Every row gives one point. Two turns around zero, p and q, are shown by what they do to some points. Where does a point land after both, in the order given? Backwards means that the second turn is done in reverse. Each puzzle has new turns, and all numbers are rounded.
In the rows, zero is written as 128.

Turn p:
[164 143 150] => [146 147 164]
[163 155  68] => [125 198 103]
[ 96  86 159] => [139  68 123]
[ 89 128 135] => [102  99 122]
Turn q:
[128 150 164] => [124 150 164]
[102  66  83] => [116  61  85]
[120 182 122] => [107 179 122]
[162 114 143] => [165 123 142]
Where do these land?
p, then q: [108 111 124] => [129 108 111]
q, then p: [160  79 173] => [193 111 159]
p, then q backwards: [161 155  91] => [140 183 122]
p, then q: [ 84 167 124] => [ 72 109 132]

Turn p:
[115 157 100 135] => [123 165 113 144]
[128 123  93 148] => [124 131 111 164]
[163 125 152  88] => [160 106 120  85]
[175 164 183 107] => [188 135 156  78]
[ 87 126 100 119] => [ 86 143 106 134]
[146  40 136 172] => [119  43 152 175]
[ 82 162 133 126] => [ 97 173 139 115]
Turn q:
[ 93 141  73 146] => [ 82 161 111 163]
[120  72 179 122] => [139  79 185 121]
[144 158 164 108] => [163 142 132  91]
[127 196  88 159] => [133 193  81 154]
[166 101 161 126] => [162  84 133 116]
[118 101 104 107] => [ 90 109 127 122]
Where do these land?
p, then q: [147 164  98 184] => [183 151 101 167]
q, then p backwards: [128  87 120  63] => [ 97  84 164  85]
q, then p: [137 160 170 131] => [177 130 123 107]
q, then p: [ 98 162 111 148] => [136 177 143 138]
p, then q backwards: [130  67 140 115] => [149  71 121 109]

Turn p:
[ 83 157 129 104  81 120 155 118] => [106 145 173 116 108 100 158  89]
[104 187 104 172 100 142  90 171] => [ 68 168 110 117  60 147 117 137]
[176  95 164 158 107 129 146 177] => [142 111 125 193 117 175 158 156]
[ 89 181 102 186 108  97  87 114] => [ 85 136 133 108  51  98  79 137]
[165 151 110  90 113  81  81 133] => [176 118 104  78  77 130 146 129]
[140  89 144  96 105 130 125 133] => [151 106 151 122 143 159 154 122]
[127  87 122 108 136 152 154 144] => [118 110 124 137 174 146 153 119]
[131 146  84 171 183  69 136 170] => [ 99 101  57 137 102  77 131 178]
[112 112 190  88 161 168 126  80] => [166 164 177 115 200 129 107 135]
[ 98  85 107 124 135 152 151  93] => [105  99 146 125 179 122 109  98]
[182 119 153 112 179 168 156  75] => [191 150 109 159 195 124  96 110]
Turn q:
[ 99  91 197 150 124  95 119 106] => [ 72 100 179 133 148 124 170 108]
[176 171 139 113 133 143 164 128] => [188 164 136 126 124 138 152 148]
[ 56 142  78 155  94 116  88 104] => [ 61 149 116 134 139  81  59 125]
[ 73 124  52 116 108 177  91 135] => [ 90 139  74 112  80 114  50 125]
[163 149 147 132 158 113 136 187] => [184  87 142 125 138 132 138 166]
[154 144 125 126 115 178 161 170] => [175 136 139 137  79 158 114 152]
[199 122 126 115 124 130 129 153] => [195 115 129 124 132 153 129 105]
[148  96 151 171 147  96 149 106] => [113 117 147 153 178 165 157 123]
[101 143 102 117  96 148  76 116] => [107 146 121  96 110  96  80 106]
[ 78 117  93  92 103 109 132 115] => [ 96 135  90 156 107  82 120 108]
[160 110 198 121 207 104 161  89] => [127 119 133 110 172 164 237 144]
Where do these land?
p, then q: [169 147 108 160 169 117 107 151] => [150 117  98 140 128 124  60 123]
q, then p: [183 135 165 125 153 139  74 116] => [187 147 126 110 185 128 153 112]
q, then p: [ 93  84  88 151 113 159 143  97] => [ 67 148 146 101 115 134  86 108]
p, then q backwards: [ 62 140 140 106  93  95 150  77] => [111 150 193 120  73 108  84 127]
p, then q backwards: [ 87 125 171  94 165  80 136 208] => [ 91 179 188 118 202 112 165 119]
q, then p: [ 75  88 112 142  43 106 170 109] => [ 83 126 182 151  76 101  53 144]
p, then q: [179 141 144 118 169 134 151 135] => [169 136 108 136 166 152 103 153]
p, then q: [145 137 105  94 123 132 114 131] => [144 156 100 129 117 129 137 113]
p, then q backwards: [159 156 119 162 124 190 109 127] => [139 110  70 148 107 166 145 100]

Turn p:
[143 163 135 139 108 144  77 144 176] => [175 134 105 160  98 120 111 160 165]
[102  82 107  91  96 131 134 143 160] => [125  58 108 109 114 118 111 105 137]
[130 165 148 158 182 147 117 154 164] => [112 154 130 147 124 138 138 193 176]
[129 130 154 129 150  79 127 126 127] => [113 149 143 131 162  93 119 126 141]
[103 138 140 189 134 133 142 125 135] => [ 93 138 134 183 119 136 143 140 126]
[165  96 161 152 154 128  94 126 140] => [157 129 173 148 153 131 144 132 171]
[116 102 121  72 119 130 116  79  61] => [141 134 143  82 154 163  89  67  89]
[112 150 122 173 145 108 172 186  80] => [ 75 143 163 132 113 101 150 176  73]
[134 109  50  86  88 140 140  75 122] => [160  90  65  99 144 159 134  82  80]
[146 144 143  90 104 139 161 123 115] => [130 150 117  87  99 120 139  98 123]
Turn q:
[165  73 126  78 142  86 130 150  76] => [176  80 140  93 123  89 148 134  64]
[159 165 172 142 118 184  88 106 127] => [121 142 106 161 136 166  71  73 117]
[ 99 104 125 163 110 119 146 106 133] => [ 93 123 145 121 114 140 166 119 149]
[158 184 144 152 164 157 121 120 147] => [116 164 112 174 174 126  93 109 129]
[135 115  91  98 127  91 119 109 121] => [141 119 118 123  91  81 143 138 120]
[168 161 153 138 124 182 157 108 140] => [149 172 119 159 158 158 122  78 132]
[131 102 112 121 167  96 111 127  94] => [116  97 115 114 133  87 141 142  91]
[102 108 136 154 106 145 132 147 196] => [123 107 152 144 134 162 130 137 199]
[ 90 153 164 155  82 106 149 138 178] => [105 155 193 122 117 154 112 133 184]
[ 89 140 125 180  90 138 145 163 143] => [ 98 143 160 139 124 186 140 163 154]
[128 119  67  87 129 109 111 147  97] => [155 116  96 119  92 101 140 178  99]
[113 112 123  67 176 124 125 116  83] => [144 117  81  69 140  88 129 131  97]
Where do these land?
q, then p: [126 177 155  76 155 159 133 187 120] => [185 152 143  88 144 144 113 196 141]
p, then q backwards: [171  89 147 130 110  82 108 112  85] => [188 122 173 113 143  99 169 125 132]
q, then p: [ 97 133  97 122 129 157 110 151 137] => [140  88 116 123 108 132 133 165 125]
q, then p: [160 141 110 135 149 160 124 110 150] => [130 131 110 163 156 139 156 150 115]
q, then p backwards: [ 74  94 152 156 105 179 133  94 124] => [108 103 134  98 151 184 175  88 146]
p, then q: [139 131  97 148 110 146 149 127 125] => [137 140 128 124 124 149 167 130 108]
q, then p: [143  99 113 157 133 136 138 140 177] => [104 108 137 156 133 126 172 133 161]
q, then p backwards: [120 153 129 129 205 148 150 160  78] => [132 157  65 120 177  77 136 107 104]
p, then q: [ 95 155 136 161 120 149 104 132 151] => [103 119 136 166 115 169 123 149 137]
q, then p: [118 126 135  75 116  61 116 103 130] => [155 132 122 116 137  62  92  86 131]
p, then q: [164 111 138 118  77  31 141  92 130] => [ 89 145 146 133 120  24 156 101  99]
